Every row gives one point. The window is the flat piece filled in between its corners: a triangle in 3 columns, a solid with four corners in 4, and so on. A path goes straight from each point to the next, and from the last back to the first. List the points from which the path goes on through the window.

Window, 4 rows:
[[-61  -8 -32 -31]
 [-13  29 -19 -21]
 [ 39  -5  59  20]
 [  8  17  15  35]]
Path:
(1): [ -9  53  17 -29]
(2): [-25  32  54  39]
(3): [ 26   3 -21 -20]
(4): [  1 -23 -41  -6]
(5): [-23  69   6 -28]
(6): [ 9 19 35 30]
(7): [ 28 -40  17  37]
(8): [ -3 -18 -40  21]
Through the window after points: 2, 4, 8

Window:
[[ 24 -66 -31  19  20  12]
 [ 12  -5  18  27  34  -6]
 [-29  17   5 -78   3 -75]
 [-27  14   4  25 -48 -17]
 [-78  41  28 -66 -37 -16]
 [  6  -1 -43  29  35   1]]
Path:
(1): [ 22  -3 -21 -17   0  17]
(2): [ 22  35  37 -31 -27  15]
(3): [-38  -4  -7  13  16 -23]
(4): [-32 -24  -6  29  15   9]
(5): [20 27 -4 20  1  0]
(6): [ 29  23 -22 -21  19  10]
(7): [-35   2  -5   7   8 -15]
(8): [-24 -41 -26  65  17  -1]
(9): [ 48   1  -7  -7 -24  30]
(10): [  8  59  24 -28 -39 -22]
(11): [-63 -49 -26  29  -6 -37]
(12): [-69 -22  19   9  16 -57]
(13): [-15  39   6 -42  -2 -31]
(14): [ -6  57  13 -39 -24 -11]
(15): [-45   7   9 -31   6 -49]
(16): [-46 -31  15  -3  13 -42]
Through the window after points: 2, 6, 10, 16

Window, 8 rows:
[[ 56 -49   5  -1 -24  18  34  50]
 [ 30   7 -29   6 -17 -16  33 -16]
 [ 10  23  18  18   1  25 -51 -11]
 [-21  35   6 -33  21 -19 -35   9]
 [ 15  42  -3  61  52  24 -43  79]
 [ -2  24   7 -11  45  56  -7  45]
 [-63  26 -38   3 -25  -2   6  30]
 [ -4 -45  30   9  27 -58  63 -46]]
Path:
(1): [-14 -40 -24 -28  46   1 -28  18]
(2): [  8 -50 -28   7  43 -30  20 -20]
(3): [-11  25  53  18   3 -13  23   5]
(4): [-21  25  20  25 -10 -16  27  20]
(5): [ -8 -23 -45 -34  32   7  -4  -9]
(6): [-14   0 -23  11  24   4 -24  22]
(7): [ 5 31 69  9 19 16 22 59]
(8): [  7  33  64  35  -1 -12  33  -5]
Through the window after points: 2, 4

Window:
[[-32 -12  58  58 -18   7  35  12  13]
 [-23   9 -12  41  -2  57 -51  -2 -47]
 [ 45  15 -21  33  -1  39 -16  -5  21]
 [ 15  -4  18  11   9 -38  15  10   3]
 [ -1  88  32  19 -35 -13  19  22  30]
 [ 47 -43  10  46   2 -78 -69 -30  25]
 [-10 -46   9 -20  30  23 -49  -1  46]
 [-17 -66 -33  -9 -32  18 -68   5 -11]
 [ 14  35  51 -14 -45  17  12   2 -10]]
Path:
(1): [  8  -5  33  44 -20 -10   9  52  21]
(2): [ 22 -54  38 -13 -11  14 -65  54   4]
(3): [-22  20 -25  22  30  22   3 -54  35]
(4): [  7  -1  -7  42  -7 -28  -8 -33  22]
(5): [ 26  18  43  20 -19 -35 -40  23  21]
(6): [ 18 -10  26  27   5 -20 -30  65 -26]
(7): [-29 -15  30   2 -12  37   6 -44  53]
(8): [ -5   1  -3  16 -12   9  14 -11  25]
(9): [  5  18  32   2  -3  33 -41  46 -33]
(10): [ 31 -87  21  30 -26 -39 -76  54  28]
(11): [ 11  -2   0  19  -2 -19 -31 -33   3]
(12): [-31 -11  27  61 -40   9  11 -28  13]
(13): [ 9 -5 45 24 15  6 11 46 11]
(14): [ 16 -19  -7  27 -12  19 -55  33  15]
(15): [-24 -20  12   6   4  13 -24 -61  -5]
(16): [-13  -9  18  14   9  -3   6 -48  -5]
Through the window after points: 2, 4, 6, 10, 12, 16

Window, 11 rows:
[[  5  -6 -23  -4 -22   5 -12  -3  -1  38 -20]
 [  1 -74  16 -15 -26 -48  -1  -4 -13 -24  15]
 [ 10  32  26  24  -3  76 -48 -10 -10  10  29]
 [  0  31  14  30 -67  24  36 -69  11 -31  85]
 [ 64  -7 -19 -16  49  17  15   1  -8  14   7]
 [-13  28  21 -36  16  48 -26  37  45 -16  24]
 [ 53  53   0  26  17 -34  12   0  35   5   2]
 [ 45 -58   7  41  -3 -42  50  22  25   4 -41]
 [ -1 -51  -3 -19  37  12 -59 -34  38 -12 -11]
 [ 26 -72  11 -18 -54 -23 -13 -27  49 -18  50]
 [ 30  34  50 -31  18 -29  70 -27 -32  66  17]]
Path:
(1): [ 60 -15   8 -31 -68  -3  37  -5  18 -35   0]
(2): [-29  -2   9  34  59 -21 -12 -11 -25  51  46]
(3): [  9 -23   3   8  11  -5 -19  31  12  23  10]
(4): [ 36   7  25 -38  -4   4  19 -32  38 -28  -6]
(5): [ 43  -8   1   0 -33   0   6 -29  15 -21   1]
(6): [-17 -44  20  18   3 -20  13 -17  -6  53  60]
(7): [-14 -32 -17 -20  -4 -18  26  10  28  41  11]
(8): [ 66  19  34   8  -8  -4  -9 -23  -5 -32  -1]
(9): [ 58 -18 -23 -37 -57  -5  -6 -29  16 -62  -3]
(10): [ -9 -53  29   7  15  -8 -17 -13  40  39  43]
(11): [-27 -22  14  10  15 -40  22   6  17  18  39]
(12): [ 54  21  17   5 -23  32 -20 -25  14  -8  -5]
Through the window after points: 9

Window (14 x 14):
[[-31 -13 -22  16 -21  41  -3 -33 -54 -24   9  10  41   6]
 [-17 -61  27  30 -24  35  13 -73 -35 -10 -40  23   8  -1]
 [ 53 -37   0   8  -7 -16 -11  35  18  45  27  35  39  37]
 [ -9 -18 -36  25 -64   0   8 -78  -8 -13 -12  18  26 -37]
 [ 68 -25 -31  41  -5 -13 -29 -11   8  -8 -26 -14  76  34]
 [ 45 -48 -16  50  22 -25  23  65  -1 -25  11  40  -1  20]
 [ 32 -55 -14  26  28 -47 -56  37  33  -9  30   3  -1  42]
 [ 24   2 -26  77 -35   8 -54   9  20  27 -27  21  24  37]
 [-20  11 -16 -25  43 -15  44  12  18   5 -52 -54 -36   2]
 [ -1  12  28 -25 -41  13  18 -37 -42 -49 -37  -8 -32  -9]
 [-19   0   6 -50  37  20   9  -8 -37 -22 -66   1 -43 -75]
 [  8   4  22 -11  33  46  30  -2  12 -23 -12 -46 -49 -54]
 [-47 -15  47 -17  -9   4  27  19 -21 -31 -44 -37  -3 -69]
 [-34  25  50  21   5   3  16 -62 -29 -32 -19  36  19 -38]]
Path:
(1): [-54 -17  18 -10 -12  17  24 -15  14 -40 -51  17  19  28]
(2): [ 24  -7   0   6  -5  14  -4 -30 -54  -9 -10  -7 -19 -43]
(3): [  0   4   5  38  31 -28  17 -33 -63  30  14   5  21   1]
(4): [  2 -12  27  -2 -22  18  -3  -8  24 -30 -21  32  16 -14]
(5): [ -4 -10   9 -11   3  22   9  -4  12 -24 -27  -5  -5 -28]
(6): [ 23 -11   3  16  38   3   2  -7 -57   3   8 -28 -47 -15]
(7): [ 42 -20 -32  30  33 -38 -22 -26 -38  -1   6 -41 -50 -68]
(8): [-44  -7  18 -18 -32  37  32 -14   4 -25 -48  19  32  -1]
Through the window after points: 1, 3, 5, 7

Window, 14 rows:
[[-23 -11  -6  26 -29   0  13  28 -13  16 -56  44  10  -9]
 [ -1  18 -20 -14  49 -19 -81 -52  18  -1  -1 -40  50 -17]
 [ 56 -10 -54 -36 -19  29 -37 -31  30 -45  15 -66 -29  13]
 [-45  36  24   2 -16  -4  30  -3   0  13   3  27  -4  30]
 [-44 -18  -3  81 -13  -9   8   0 -19  12 -21  -7 -15  36]
 [ 13  14  48  49 -17  41  10  38 -22 -25 -11 -10 -11   4]
 [ 29  24 -40  20  60 -20 -58 -74  18  -4   7  47  64  30]
 [-27  34 -23  57  -3 -24  41  43   2  -4   6  23 -19 -21]
 [ 57 -11 -26 -10 -19 -13 -42  17  61 -41 -10 -88  28  55]
 [-11 -17   5  30  52  -6  47  24 -23  24 -35   4   2  27]
 [ 75  41 -30 -11 -44 -17 -29   3  -5 -26 -32 -90 -33  35]
 [  0  -4  23  51   9 -19   5   4  23  62  -8  33 -20  -1]
 [-19  21   7  61   0  -8  56 -28  34   6 -54  10  -5 -11]
 [ 22  -1  -8 -22  59 -45 -92 -52  33 -57 -13   3   5  23]]
Path:
(1): [ 20 -23  -6   7 -16 -22  -5   6  -9 -39   3 -47  23   6]
(2): [ 28  43 -35  -2  36   1 -78 -23  87  14 -26 -36  18  46]
(3): [ -5  48  -4  56  48  43 -31  22  -1  -2 -76 -19 -18  49]
(4): [ 16  -1 -10  -4  14 -35 -31 -33  17 -20   0  -8  11   7]
(5): [ 23   6   5   7  -3 -29 -16 -31  21 -19  -1 -12  17  19]
(6): [-17  23 -73  34  50  37 -29  19  10 -25 -55 -28  13  25]
(7): [-27  10 -26   3   9  48 -51  17   6  19 -40  -7 -48  50]
(8): [ 35   2   3  15  -4 -33   7 -29  15 -22  14 -21  34 -22]
(9): [-14 -24  35  11 -13 -84  -3 -51  19  22  25 -53 -14 -29]
(10): [  0  24 -24  19  15   7  -9  -4  15  -4 -25  17  12  22]
(11): [ 29  55 -19  39  63   4 -44  -1  27  -2 -46  -3 -32  34]
(12): [ 24   0  -9  -3 -29 -15  -5   2  10 -10  -7 -32   9   8]
(13): [  4 -19  17  33   3 -64  42 -12 -28 -23 -19  15  36 -21]
(14): [-11   5 -13  26  10  20   1  13  10  20 -30  -4 -17  29]
(15): [-16  18 -10  19  58  35 -12   6  62   1 -31  11 -17  45]
(16): [ 11  -2  -1  23   1 -31   8 -16 -12  -4 -21 -12   6   0]
Through the window after points: 1, 3, 7, 13, 15

Window:
[[ -6 -18  41  44   8 -11  28 -22  -1 -10   4 -20  83  18]
 [ 14  40  -6 -34 -12 -18   4   7 -16  71  50  37  44   0]
 [-35 -23  -2  -7  16  -9   9  34 -26  20  27  -3 -17 -65]
 [ 17  42 -42   0 -27 -26 -27  -9   5  19 -24 -15  -1  31]
 [-27  26   2 -32  64  -5 -77 -32  10  30 -20   1 -44 -56]
 [-20 -51   8  -2 -13 -34  40   3  42  11 -28  10  27  29]
 [  4 -37   1 -24 -32 -39 -16 -88  12  -7  27   0  33 -28]
 [  5 -47  12  30 -43 -43  36  24  73  36  21 -41  76 -37]
 [-60  29 -10   2  40  29  42 -30  -4  34  27  26 -10 -24]
 [ 72  23   2  18  11  18  -6  12   0  26   6  18   7 -24]
 [-68  45  25  56 -42 -27  59  47   8  39  20  64 -37  56]
 [ 31 -22 -22 -23  17 -36 -19 -21  30 -60  56  10  25   8]
 [-34  32  21  14 -21  60 -23  47   6  60  -8  -6 -28   9]
 [-69 -23 -27   1  30  24 -27   3   3 -37 -13  54  93 -76]]
Path:
(1): [  6  37  22 -25  -8 -13  25   1  -5  16  -6  16  16  -3]
(2): [  3  16  10 -16   0  -4  21   5   5 -15   0  36  24  -6]
(3): [-41 -32 -19  27  14  -4 -30 -15  10  40   7   1  28 -18]
(4): [  6 -29 -44  29  12 -42 -65   2  54  57  41  33  14  17]
(5): [-27  46  39 -23  -2  24  47 -22 -23 -11 -26  -3  15 -23]
(6): [-11  32  14 -31   4  -7  -6   9   7   3  -9   5  21 -24]
(7): [  2 -46 -38  43   4   9 -19 -32   6  42  37 -12   5   2]
(8): [-47 -11 -12  30 -11   1  10  10   6  23  12  43   5  -2]
(9): [-11  64  45 -23   5 -37  26  33  -2   6  17   4  41 -16]
(10): [ -2  24  22 -27 -11 -10   2  -5  17  -4  15   3   2 -11]
(11): [-12 -24 -53  36  57  -5 -60 -23 -13  36  15  11  23 -40]
(12): [-42 -30 -22  58  19   4 -26  -1  22  49  48  -3 -29  -9]
Through the window after points: 8
